Each row is a point. The points of each table are mixes of a few directions, plus a little noise. How many directions does each table use, and how many do they share? Where both have some left over, give the other angles between the two spaces (their principal angles), to ten degrees, smallest first.

First (5 x 3):
[[ 0.56  0.42 -0.35]
 [ 0.14  0.11 -0.09]
 [ 0.03  0.02 -0.01]
 [-0.84 -0.63  0.53]
 [ 0.12  0.09 -0.07]]
Second (6 x 3):
[[ 0.63  0.47 -0.39]
 [ 0.07  0.05 -0.05]
 [-0.63 -0.47  0.39]
 [-0.56 -0.42  0.35]
 [ 0.15  0.11 -0.09]
 [ 0.35  0.26 -0.22]]
Directions: first 1, second 1, shared 1

First, 6 rows:
[[ 0.01 -0.13 -0.32  0.07 -0.30 -0.03]
 [-0.53  0.14  0.31 -0.05  0.17  0.15]
 [-0.89  0.19 -0.17 -0.08  0.07  0.12]
 [ 0.12 -0.66  0.55 -0.19  0.41 -0.26]
 [ 0.84 -0.16 -0.57 -0.09  0.10 -0.39]
 [ 0.45  0.63  0.22  0.34 -0.45  0.41]]
Second (6 x 6):
[[ 0.88 -0.17  0.05  0.22 -0.41  0.00]
 [ 0.71  0.00  0.05 -0.22  0.60 -0.35]
 [ 0.20  0.36  0.01  0.18 -0.27  0.22]
 [-0.64 -0.05 -0.48 -0.31  0.48 -0.27]
 [-0.85 -0.44  0.32 -0.05 -0.01  0.08]
 [-0.33  0.32  0.03  0.19 -0.38  0.32]]
Directions: first 4, second 4, shared 4

First:
[[ 0.02  0.43  0.42  0.30 -0.24 -0.79  0.17  0.48 -0.72]
 [ 0.02 -0.37 -0.36  0.49 -0.04  0.33  0.03 -0.34  0.26]
 [-0.02 -0.26 -0.13 -0.01  0.13  0.51 -0.22 -0.37  0.30]
 [ 0.03  0.09  0.31 -0.20  0.19 -0.04 -0.30  0.23 -0.23]
 [ 0.19 -0.18  0.48  0.07  0.56  0.10 -0.79  0.55 -0.54]
 [ 0.03 -0.45 -0.41 -0.52  0.42  0.76 -0.24 -0.19  0.72]
 [-0.07  0.52  0.86 -0.26 -0.04 -0.32 -0.39  0.10 -0.68]
 [-0.02 -0.15 -0.38  0.01 -0.07  0.10  0.27 -0.14  0.35]
 [-0.15  0.31 -0.37  0.07 -0.61 -0.45  0.88 -0.26  0.26]
 [-0.05  0.04 -0.42  0.05 -0.30 -0.21  0.59 -0.06  0.29]]
Second, 10 rows:
[[-0.19  0.17 -0.44 -0.52  0.00 -0.09 -0.01  0.07  0.00]
 [-0.25 -0.19 -0.34 -0.19  0.15  0.46 -0.66 -0.50 -0.10]
 [-0.43 -0.13 -0.19 -0.18 -0.06  0.30 -0.12 -0.11  0.49]
 [ 0.01  0.47 -0.12 -0.64  0.15  0.43  0.24  0.23  0.39]
 [ 0.53  0.60  0.15 -0.39  0.24  0.12  0.38  0.34 -0.15]
 [ 0.09 -0.60  0.28  1.36 -0.31 -0.24  0.08 -0.30 -0.13]
 [-0.11  0.32 -0.50 -0.55  0.02  0.03  0.12  0.10  0.05]
 [-0.12 -0.37 -0.29  1.06 -0.30  0.22  0.16 -0.43  0.22]
 [ 0.15 -0.26  0.75  0.05 -0.02 -0.83 -0.14  0.33 -0.44]
 [ 0.34 -0.01  0.69 -0.02  0.13 -0.42 -0.05  0.28 -0.36]]
Directions: first 4, second 5, shared 2; angles 30, 90

First:
[[-0.21  0.10  0.24  0.66  0.28  0.25 -0.39 -0.80 -0.25 -0.31 -0.48  0.63]
 [-0.03  0.09  0.16  0.29  0.00  0.25 -0.18 -0.33 -0.14 -0.16 -0.09  0.34]
 [-0.34 -0.59 -0.01  0.28  0.04 -0.92  0.24 -0.52  0.26  0.25  0.00 -0.14]
 [ 0.06  0.14 -0.15 -0.31  0.08  0.01  0.06  0.32 -0.02  0.07  0.01 -0.20]
 [-0.13 -0.56 -0.04 -0.03 -0.31 -0.85  0.43 -0.07  0.36  0.35  0.43 -0.36]
 [-0.12  0.57 -0.47 -0.45  0.33 -0.42  0.18  0.37 -0.01  0.12 -0.13 -0.18]
 [ 0.07 -0.50  0.32 -0.31 -0.44  0.38  0.18 -0.12 -0.30  0.39  0.72 -0.18]
 [ 0.05  0.76 -0.29  0.40  0.25 -0.19 -0.22  0.21  0.33 -0.56 -0.61  0.37]
 [ 0.11  0.45  0.06 -0.02 -0.61  0.04  0.23  0.03 -0.03 -0.02  0.69  0.31]
 [ 0.36 -0.33 -0.23 -0.31  0.37  0.18 -0.19  1.00  0.44 -0.16 -0.61 -0.71]
 [ 0.19 -0.13  0.40 -0.20  0.01  1.26 -0.35 -0.09 -0.64  0.01  0.09  0.12]]
Second:
[[-0.31 -0.18 -0.01 -0.30  0.10 -0.34  0.30 -0.29 -0.26  0.49  0.31 -0.12]
 [-0.15  0.10  0.05 -0.06 -0.19 -0.25  0.30 -0.17 -0.09  0.25  0.43  0.15]
 [-0.23 -0.38  0.60  0.72  0.58  0.37  0.23  0.33  0.38  0.07 -0.52  0.53]
 [-0.18  0.24 -0.14 -0.47 -0.20 -0.33  0.39 -0.06 -0.25  0.42  0.63 -0.07]
 [ 0.23  0.44 -0.66 -0.81 -0.71 -0.50 -0.18 -0.43 -0.46 -0.04  0.69 -0.56]
 [-0.17  0.14 -0.19 -0.66  0.07 -0.22  0.38  0.12 -0.30  0.50  0.42 -0.27]
 [ 0.36  0.41  0.10  0.38 -0.10  0.51 -0.16  0.67  0.43 -0.54 -0.27  0.33]
 [ 0.11 -0.05 -0.16  0.19 -0.62 -0.39 -0.35 -0.88 -0.11 -0.31  0.27 -0.01]
 [-0.13 -0.55  0.26  0.35  0.58  0.24 -0.14  0.00  0.13  0.01 -0.66  0.00]
 [ 0.38 -0.05  0.10  0.56  0.06  0.50 -0.56  0.25  0.39 -0.70 -0.70  0.12]
 [ 0.11 -0.14  0.06  0.09  0.46  0.42 -0.21  0.47  0.17 -0.17 -0.60 -0.08]]
Directions: first 5, second 4, shared 3; angles 90
